Every row gives one point. A path goes straight from each point to the next, and from the last back to the first. The post is the endless flat space through its rows: a point in 2 columns, a line in 3, a plane in 4, and so on, so that a path can go around it. How many times does the path go around the post? Going back the other way cancels.

Post (1 x 2):
[[ 6 -5]]
Path (9 x 2):
[[ 15 -25]
 [ 73 -36]
 [ 35  12]
 [ -1  45]
 [-68   8]
 [-42 -12]
 [-20  24]
 [ 23  28]
 [ 71  -7]]
Times around: 0

Post, 3 rows:
[[ 23  17 -24  47]
 [ 16  27 -41 -52]
 [ 25  25  60  69]]
Path, 8 rows:
[[ -9 -12  16  52]
 [-18  34   4  12]
 [ 34  53  56  42]
 [ 47  40 -31  24]
 [  4  66  24  32]
 [-26  22 -18  49]
 [ 24 -47  27  39]
 [ 28   1 -28 -30]]
Times around: 0

Post:
[[ 40  -4  33 -12  46  81 -87 -51]
 [  2  -1 -10  29  28 -17  57  25]
 [  3 -36  10  51 -36 -80 -16 -95]
 [ 10  17  17 -29 -10 -17   1  45]
 [ 21  13  25  -9 -37  57  -3  11]
 [  1  20  23  37  -4  -2  16  92]
 [-14 -33 -50  36 -67 -68 -35 -67]]
Path (7 x 8):
[[ 10 -21  22 -30  13  -4  -4  18]
 [ 55 -12  31  25 -15 -27 -73  17]
 [ 19   6  -2  45 -11 -29   5 -21]
 [ 49  -1  10  19   4 -37  11  -3]
 [ 21 -37 -26  -4 -23 -43  45 -21]
 [-13 -23  23  -9 -27  48 -20   1]
 [-44 -30  54   9   4 -40  -6 -52]]
Times around: 0

Post (10 x 11):
[[ -1   8  -7  33  72  -5 -65  38  30  -9  26]
 [ -9 -18 -11 -25 -12  47  40  23 -20  -4 -10]
 [-23  18   8  72   5 -12  20   9 -34  28   4]
 [  3  19   7  35  51  27 -23 -15  49  20  31]
 [-12   8  -8 -69  -6 -51  27 -17  -1  -2 -48]
 [ -5   2 -85  19 -20 -35  17  23 -28  28   3]
 [-17   1 -95 -50  35 -38  25 -12 -18 -34 -59]
 [-13  -1   0  17 -27  38  13  -9 -41  -9  56]
 [-16   2  22  20   2  17  67  25 -27  10  63]
 [-11   2   8 -15  -1 -24  29   1  46 -44 -31]]
Path, 14 rows:
[[-25 -41 -14  20   2  31   0  44   8  37 -67]
 [-30  35 -51 -14  57  10  -6 -21  -2   5  26]
 [-10  15 -34  -4 -24  10  25  24 -28  -8 -10]
 [ 36  19  11  -6   0   2 -11   4 -22  -7 -12]
 [ 33 -34  14   5  62  -6  13  38  36  -6   6]
 [  0 -11 -29  12  18 -10   3 -28 -15  38  -7]
 [  8 -10 -33  26  23 -77  26  39 -25 -28   5]
 [ -7 -25 -20 -13 -23 -14  14 -19 -17  29   0]
 [-58 -27   2  -4 -32  22  55  -8  -5   1   3]
 [-15  22 -34  -3 -27 -15  23   7  25  10  41]
 [-21  43 -20 -26   7  21 -33   6  13  -9  17]
 [  8  31   9  -2 -41   9  21  32 -15 -18 -22]
 [ 12  -5  -1  -7  22  12  25  23  10  10 -12]
 [ 11 -26 -20   8  -7  22   4  18  14  29 -10]]
Times around: 2

Post:
[[-13  18 -10 -39  21 -38 -37   2 -23  -5  -6  -5  48 -37  -2  49  -7 -13]
 [ 19  10 -21  -7 -22  29  20  -9 -27 -17  10  -6  30  18 -28   9  68  -2]
 [ 21  -8  18  74  -2   7 -12  26 -28 -26   1 -71  -1 -17   8 -11 -49 -16]
 [ 20   9 -15   1 -13 -32   7   4  39 -20  50 -30  53   4 -32   3 -82 -32]
 [ -4   2 -50 -23  24 -46 -33 -74 -29  18 -15  20   6  -9   9  41  76 -19]
 [ -7   5  59  -3  28 -34  18 -25  -6  31 -17 -40   7 -18  -8  20  62 -11]
 [ -5  21   1 -14   4 -48 -28 -46  -2  28 -41 -15  70  32  -6 -74 -34 -68]
 [-15  16  -9 -55  14 -52  43  13  -4 -49 -15  32   1 -19  31 -19  49 -18]
 [-16  29  24   3 -18 -40  -7  25   4  22   9  30  10 -26 -36  -3  24 -59]
 [-12   3 -42  24 -27  -3 -24  48  50  10 -54   0  -4 -16  16 -17 -20 -28]
 [  8 -12   7  44  46   7 -19  22 -16  53 -63 -37 -11  14 -54  -7 -22 -34]
 [  7  27  35 -22 -18  14 -29   0  -5  -1  39  14  -2  37  -5 -15  -2 -23]
 [ 15  -9   8 -16  52  14 -27 -33  -2 -13  18  -5  10 -83 -24  16  19 -36]
 [  1  27  14  30 -26  -6  18   2  20  19   7  33  53  32  49   1 -18 -71]
 [-21  11   2 -13 -38 -14  78  23  -8  62 -23  28 -10 -95 -36  -4  -1 -34]
 [-11  24  33   0 -15 -23 -69 -48  -1  -9 -50  31   4   1 -17  30 -14 -81]
 [ 13   1 -27  28   5  26   6  13  13  -8 -11  47  -1 -36 -26  -9  40  49]]
Path (17 x 18):
[[  0  18   7  30  22 -53 -12  -4  20   1 -39  26 -20 -18  25 -30  14 -11]
 [ 39   7  -1  22 -20 -54 -13 -64  49  -5 -28 -18  21 -10  20 -22  40 -21]
 [ -2 -16  24  -4  -8 -30  -7  23  11  -2 -67  27  -6  -7 -23  -5  12  -9]
 [-14 -18  10  -4  -3 -12  23 -24 -31  43 -12 -20  40   7 -30  50 -19 -31]
 [-32  18   7 -21 -27 -16  12  14  48  18 -40  10  15  11 -12 -25   1 -16]
 [-17  17  -1 -10   1  16 -24  15 -14   1  42  19   9  -4  15  14  21 -14]
 [-20 -15   0  -1   0  -9 -26 -25  15   9  -8  37  -9 -27  11   9   6 -14]
 [-14 -18   8 -45  11  -8 -26  -4 -17  -9 -21  18   4  28  10   4 -10 -60]
 [-23  -4   5   9   6 -34  41  14 -29 -26 -11   0  10 -12  -7  -5 -12  23]
 [  0   2 -30  10   8  32  42  28   4  16   3  -3   7 -23 -14  15   9 -17]
 [ -1  43  34  24  -5 -17  38  20  12 -39 -11 -18  21 -39  -8   2  12 -41]
 [ 38  19  20  30  14  -2 -53 -26  26  -1 -21 -26  45 -20  -8 -27   0  -3]
 [ 12  24  17 -40 -11   3  10  10 -32   1 -16  80 -10 -17 -35 -19  23 -73]
 [ 17 -18   3   6  40   1 -18   6 -21  13   1 -16  18  27 -31 -18  17 -53]
 [-19   4   7   1   8 -30  -1   1  -9  22  23   1  67 -24  -8  15   6 -22]
 [-38  21   2  26  -9  -8   4 -15  16  -4   0 -16  42 -10  26  31   7 -14]
 [-14  21 -21  10  15 -38  -2  11  25   0 -60  -3   9  40 -14  18   1  11]]
Times around: 2

Post (17 x 18):
[[ 22   3 -12  15  33  18 -10 -45   7  53  21  34 -28   0  17  29  -9  25]
 [  1 -13 -37  20  17   7   7 -40  21 -39 -30  -7 -41  22 -13 -25 -49 -34]
 [ 13  31 -21 -46  28   7 -88  46  18   9 -36 -10  15 -11 -12  -6  39  32]
 [ 23  -7 -21  12  -7  -1   4 -42   6  10  12  -2  20 -56  -2  61  17  31]
 [ -6 -10 -32 -10  15  13 -28   5  -9  35  36   1   5 -13  10  95 -19  21]
 [-14   7 -37  29  -1  10  -4 -60 -14  -6  -1  -5  28  42  24 -37 -33 -57]
 [  9 -13 -10  10  -4  -5   8   0  25   9  30  13  -2  25   8  53  36  32]
 [  2  32  30 -21  19  51 -76  53  27 -18 -65 -43 -19 -17  40  12  42  -1]
 [ 42  18 -11 -23 -26  -4   3 -51 -45   3  23  -4 -40  -5  12  59  12  -4]
 [-19  -4   5   3  -2 -17 -21 -41   7  13  30  12 -34 -26  -5  43  21 -35]
 [-30   4 -30  23  35  35  21 -28 -29 -30  14 -38 -28   4 -13 -57  10 -33]
 [  7  47  -7 -69 -21  43 -35  62  45  15 -41  -5 -24 -46  41   0  29   0]
 [-31  16 -18  17  14   8  44 -36 -26  16 -44  -2 -13  26 -28  -8 -12 -39]
 [-18  19 -81  64  14   8  12 -39 -15 -12 -27   3 -37  18  21  -5   2 -44]
 [ -4  16   0  -2 -40  42 -86  53  19  19 -42 -23  -2  -8  18 -15  12  40]
 [-15  11 -31  35  19 -42  25 -35 -13   7 -10 -37 -28  23  23 -34 -44 -27]
 [  9 -29   1  -4   0 -11  -2  -2 -37   7  12  53  -5 -28  29  43   8  24]]
Path, 15 rows:
[[ 49  23 -29 -19   7 -14 -26 -15 -23  28  26 -40 -22  -9  57  33 -16  11]
 [ 29  28 -54   6   5  16 -44 -25  -1  13  -2  -2  42  12  -3  48  14 -36]
 [  2  13  26  24  29  16  13 -18 -39  13  18  13 -15  25  -5  -7 -13   3]
 [ 31  27  -9  -8  -8   8  17 -37  47   1  37  23 -30  16  12 -15  14  33]
 [-46  22 -20 -34 -10  48  10 -30 -13   4  -7  23  16   7 -19  31  49 -23]
 [-20  11 -38 -50   0  23 -24 -20 -39   0  -4  -9 -27 -50  -7  24 -15 -51]
 [-33 -16 -14 -13  24  -7  -9 -13   6  17  -4   2 -31   7  33  -2 -24  13]
 [ -4   9  24  -3   3 -28 -27 -60   7 -10  -2 -10 -11 -18  10  19 -42 -12]
 [-29  25  12   1  -6  -2 -25  -9 -22 -42  24 -12 -40 -23  17  14  -1 -55]
 [ 12  32   4 -48  12 -11   4 -18   0   2 -16 -46  28 -16 -15  11 -14 -55]
 [ 10  -3 -20   4 -10  23 -50  22  33 -67 -10  14  17  -6 -23  10  22 -17]
 [  8  24  30  13   2  12 -64 -21 -65   2  26  12 -44   9  36 -25  -7  21]
 [ -7  25 -31 -12 -18  14 -17   6   0 -17 -11   5   7 -34  39   5  10   6]
 [-10  13   1  10  51  19   4  28  30  -1   3   8   0 -19  -6   0  -2  22]
 [ 30   4   6   0  13   6   9 -38 -21  -8  -4 -22 -14  -2 -20 -52  -7   4]]
Times around: 0

Post:
[[ -4 -15 -47   5   9 -51  26  66  44  12   1   5  29  -5   9  28 -34  26]
 [-17  18  -2 -44 -21  49   9 -48 -44  17 -42  12  13  14   1 -39 -17 -58]
 [-19  13  -8  10  37   6  27 -35  34 -19  35  -2 -17  -8  44  -1  42  -6]
 [-11   4  24 -22 -23  25  23 -14  26 -20  15  23 -10  20   5 -14   4  43]
 [  1 -19  -1  46 -14 -70  48  53   6 -26  46  28  63 -10  -9  18 -10   0]
 [-24  17  28 -37  38  -8  47  18   2  17  14  26   4 -21   3 -29  24   5]
 [ 15 -39   6  29  40 -85  10  62  49 -36  32  35   4  -8  -6   7 -52 -10]
 [ -1  37  56 -19  -2  -5  19   0  26   8 -22  -4 -19  35  50  -7  44 -29]
 [ -3   9 -14 -95 -22   5 -27 -30 -41 -23 -28  19  26  16   5 -34  41 -31]
 [-16   2 -17 -74 -46   0  19 -14 -37   0   1 -40 -22  23 -24 -48  17 -51]
 [ -7  23  39  -9  16  34  -5  10  59 -14   7 -31  10 -22  -8  -7  39 -24]
 [  4 -27 -27  31  -6 -54  47  75  -6 -56 -20  28  -2 -41   3   4 -17   6]
 [  8  -4 -29  29  28 -20  27  93  10 -37  34  33  13  32  -3  -3 -10  -3]
 [ -7  33  33  17  34   9  -7 -35  -4  24  -5   1 -24  15 -19   5  59  19]
 [  4   4   3 -45 -25   8 -20   8 -63  -9  -4 -45  16   8  39 -58 -23 -16]
 [-38  21 -21 -48 -66   9 -36   3 -36  29   0  22  -9 -13  12 -66  10 -39]
 [-15  14  46 -31   8  38   1  -5   8  13  26   3 -32  -9  23  59  28 -10]]
Path:
[[-51  31   6 -33 -20 -25  27  17  -5   0  34   4  30  12 -17 -13  17 -14]
 [-25  29 -37  20  -8 -26   7   5 -12  24   7 -15   7 -16  23 -18   8   6]
 [-39   4  26 -44  -9 -16   1   0   6 -22  40   9  33 -11  10  -3  15 -18]
 [-31 -21  24 -22  21 -38   6  26  -7  -4  -3  45 -14  36   0   7  51   4]
 [  8 -17   5   6 -37 -14  16   1  41 -22  19   0  21  40  -9 -17  -7   8]
 [ 55  -8   9  22  26  12   0   6 -15 -32  19 -18   6   7  -1  -3  15  32]
 [ 14  -4  24 -22  -5  38  29 -29  15  10  22  -1 -25 -15  21 -14   8 -21]
 [ 10   5  34   5  15  29 -14  54 -15  10 -47   2  13  30 -24 -36  -3  36]
 [-18   8  10 -24   3 -21   2   8 -23 -24 -34 -32 -19  21  27 -19  53  -4]]
Times around: 0

Post (17 x 18):
[[-35 -35  11 -42 -33 -44 -58  25  -1  46   9  -3  50  32  10 -17  17 -71]
 [ -8   1  57   2  15 -35  12  10 -16  -6  23 -22  46  73   8 -56 -71  14]
 [  5 -12  -5  -9 -40 -23   3  30 -24 -11 -54 -64 -25 -13  29 -30   8  -1]
 [ -6   3  28   4 -48 -26  14  -8 -31 -10 -16  28   9  92  25 -32 -26   6]
 [-45 -33 -42  -9 -12 -22 -59 -47  -3  48  17 -40  75  -5   9 -25  18 -43]
 [-18   1  10 -15 -25  10 -38  10  17 -29 -38  -3  14  95  54 -15 -35   3]
 [-10  -6  38  10 -27 -10  16  40 -40 -50 -20 -21  38  33  29  15 -11  21]
 [-12 -32  29 -13 -14  15  37 -10  51 -12 -23  -8 -11 -29 -14 -12 -19 -28]
 [ -2 -33 -10 -28 -17  45  45  27  -6   1   4 -28 -21  -7   9  -9   0  -3]
 [ -5  30 -14  25 -36  31  22  51  15  11 -32 -25  29 -13 -30 -31 -63  -1]
 [ 10 -23 -15 -26 -16 -37  21  22  -3 -24  -3 -22  -8 -15 -32  13 -58  22]
 [ 30   5  -8 -11  10  18  17  44   4 -30 -27  12 -15 -61 -24 -35  -7  20]
 [-38 -50  -5  22 -16 -32 -69 -16  18  94  60 -17  43 -25  14  -8  -2 -10]
 [-16 -29 -26  32  50 -41 -43  -8  15  80   1  -8  48  40  -9  -2  17 -27]
 [ 15   2 -22  11 -17   5  14  13  56 -20  31 -48 -17  -5 -37 -11  11   3]
 [  1   7  24 -21   4  13  -2  -9  15  20 -19 -24  -2   5 -57  -7   8  46]
 [ 14 -25  16  17 -29  23 -18  43 -47 -57 -28 -30 -26  -4 -18 -15 -39  -7]]
Path, 23 rows:
[[-21   1  10 -40  -8  -4   3  31  27 -16 -44   8   1 -23 -55 -45 -41 -35]
 [ -8 -25  -7  -7 -35 -22 -62  -1  14  -9  43 -42 -21  19   4 -20 -13 -32]
 [-11  -1 -16 -11  23 -10  -9  26  -3  23   0 -38  17  -1  -7   6 -30   6]
 [-28 -21   7   8  19 -32   0 -20  22 -14 -17  -2   6  23  36 -42 -28  18]
 [-11 -52 -16 -26 -13 -13 -44  24 -24  18 -11  25   2  19 -10 -50   6   3]
 [ -8 -15  11   6   8   8 -16  68  53 -40 -18 -51  51  37 -10  41 -19 -15]
 [ 22  10  -6 -21 -10 -40  30  -3 -17  -2   3 -27  19  13  30  -2  -1   3]
 [-11  -4  52  10 -18 -29 -33  32 -60   0  11 -23  25  14  14  -1  -3  28]
 [-31 -11  -5  -9 -25  24 -15 -31  -8 -31 -15 -61   9  26  20  42 -29 -18]
 [ -2 -16 -27 -32 -41 -18 -37 -28  12 -27   7  13  42  55  12 -22 -32 -27]
 [ 18 -19  25  -8 -40  22  15  32   7 -15  29  21  -7  26 -55 -45 -10 -14]
 [-16 -14 -25  -1 -33   8  33  26 -13 -30 -66 -26  29  60  54 -21  -7  -7]
 [ 15 -41 -25  20 -17 -13 -13 -19  -4   7  12 -27  62  -7 -20  10 -30  11]
 [ 27   8  -4  23 -20 -31 -13   6 -22  -5  13 -10  -4  39 -16   9 -66  34]
 [  3  27 -43  22 -37  -2  20   8  13  -6   6   2  20   6  -4  21 -31  10]
 [ 17 -26   5   5  -2  -8   5  20  -7  -9  -3 -45  11  12  42   7   4  22]
 [ -3 -31 -15  21  -1  -9  -4  23   4  11   8   1  38  14   8 -14 -52   9]
 [ -9 -61  -6   6 -14 -70 -10  38  28 -27  12 -44  -9  13 -10  13  50  -4]
 [-19 -26  11   9 -25   3 -10  -8 -51  13 -25  -2  -9   2  26 -41 -43  18]
 [-19  21  -2  -1 -18 -36  -1   3 -35  39   8 -26  48  19  -1 -11 -13  30]
 [  8 -13  -7  10 -12  11  -1 -26  10  38 -21 -64 -12 -11  56 -19  -6  41]
 [ -1 -34   6 -26 -16   6  -4  18  23  41 -45 -62  44  17  -1   0  -9  -7]
 [-13   1 -16   3 -24 -16   2  19  36   5 -12  -6  26  33 -10 -14  15   7]]
Times around: 1

Post, 17 rows:
[[-24 -20 -14  23  26  18 -27 -12  52 -10   8 -16   6 -29  18  23 -35  -3]
 [ 11   5   4 -24 -31  66  39 -36 -41 -45  10   2   1   9  23 -45   3  46]
 [-25 -23  21  -4  -5  33  39 -33  19 -60 -54  41  61  -1  22   6 -12 -43]
 [ -4 -47   8 -15  29  -3 -16  -3 -38   0  28   3  32  -1  49 -21   0  23]
 [ -3   3   5   2  26   5  -4 -22  -9  41 -12 -17   6   8  49 -13  20  29]
 [ 12   6  -8 -33  31  22 -11 -25 -49 -21  -8   2 -12  31 -41 -10  15   6]
 [ -5  25  20  24  52   1 -72  19 -24  17   7  -2 -29  35   4  -7  -4  29]
 [ 39  47  -9   7  -4 -47 -18  -7   4   8 -41  39 -31 -21  13  -8  13   5]
 [  4  -9 -48  29  36  16   0  39 -11  34  66  -1 -21   1  27  13  -5  26]
 [ -4  48 -27   7 -16 -31 -23   5   3  32   0  27  21 -17 -26   0  25 -24]
 [-36 -34 -77 -34 -28 -10  28  31  24 -23  27  -8   0  41  34 -30   6  39]
 [  7  14 -31 -47  48  25 -12  12 -24 -17  39  14  44 -15  10  13 -21 -21]
 [ 14  63  22  52 -12 -12   2 -16 -34 -34 -44  15  -7 -23 -19 -15  14  65]
 [ -2   3 -18  16  30 -24  20  32  34  23  63  -9 -17   8 -30 -52 -18   3]
 [  8  17 -23  22 -16 -66  22 -11  53  19   6  35  21  -7 -13   4 -33 -15]
 [-42 -12  21  -8  53   1  42   1   4 -15  55 -13 -39   3   4 -18 -38  21]
 [-12  29 -32 -15  -6  -7  24   5 -15 -31   5  12  14 -25  40  10 -52 -61]]
Path:
[[  3  18 -10  19  26  13  39  29   3 -58  34  -2  -6 -27  14 -37 -29 -47]
 [ -6   9   6  13  19   4   0 -44  -8  -8  21  16  23   1  54  12 -40 -13]
 [ -2  -1 -83 -35   1  -9  -2 -32  -1 -49 -17 -23 -16  10 -18   8   7 -37]
 [-54   7   7  30   4  -2 -10 -20  -3 -66  14  23 -22 -22 -38 -11  -8  95]
 [ 36  -8  48  20   7  -3 -10 -47 -24  16  -3  20  41 -50   3 -17 -33 -10]
 [ 21 -30 -49 -29  -1   6   7   4 -72  -7 -13 -33   2  20  74  20  -3  29]
 [ 19 -26  49   2  -1 -67  41  -7  45  21  33  43 -15 -25  55 -51   2  16]
 [ 30  27 -29  33   6  -2  21  33   6  -7  39  63  27  20  -6 -29 -16   3]
 [-20 -11 -47  10  19  29 -29  30  24  -9 -35  15  27  20   5  -6  30  53]
 [ 21   6 -41 -15  37  73  -1  13 -57  -3  10 -17   5 -38  20  -5  -1 -22]
 [-25  -6 -64  -1 -16  19  17   4   3 -25  -8  10  35  15  38  11 -12   1]
 [-36  15  -9 -21  14  -3 -49 -13  16 -27 -45  30  81 -37 -75  27   4 -54]
 [  6 -36   1 -24 -13  17  21 -55  -7   8   0  -5  -1 -14  54 -19 -12  24]
 [-33 -62   3 -44 -27  40   7  21 -24   1  47  -8 -24  29   9 -51  47  23]
 [ 16   8 -21  -7 -35  -6  22  -2 -42   2  13 -29 -42  -6  58 -27  45  80]
 [-11 -19 -48   0  19 -25 -28 -28  10 -10  12  -8  24 -13  14 -26  14  21]
 [ 29  24 -34   4  20 -46  -7  18 -18  22  17  44  -9 -15  -4 -31  -3  12]
 [-37 -13 -21  -3  21 -26 -55   6 -34 -50  35  17  37  22 -14 -38 -16 -33]
 [-77  18 -21  20 -18  53 -54  -2 -10  -3  -9  -1  39  53 -36  -8  57   4]
 [ -3 -12 -26  36  -8  -4 -25  23  31   3  19  15  -9 -30  -3 -49 -42 -14]
 [-27   4 -16  46 -10 -20  24   4   8  23   8  25   6  -3 -53  20  21   6]
 [ 24  39 -39  -3 -41 -10  82 -16 -58 -37 -14  18   7  16  -7  12  27  76]
 [-47  -5 -52  45  43 -42  88  33  24  15  50 -39 -64  16  17  26  -9  12]
 [-19  31  52  23 -21  41  28  27 -17 -33  -4  15   1  19  43 -10  -1  49]
 [ 15 -36  -7  11 -27 -24 -16 -13  56  -5 -18  26  77  49  33  22   0  -5]]
Times around: 3
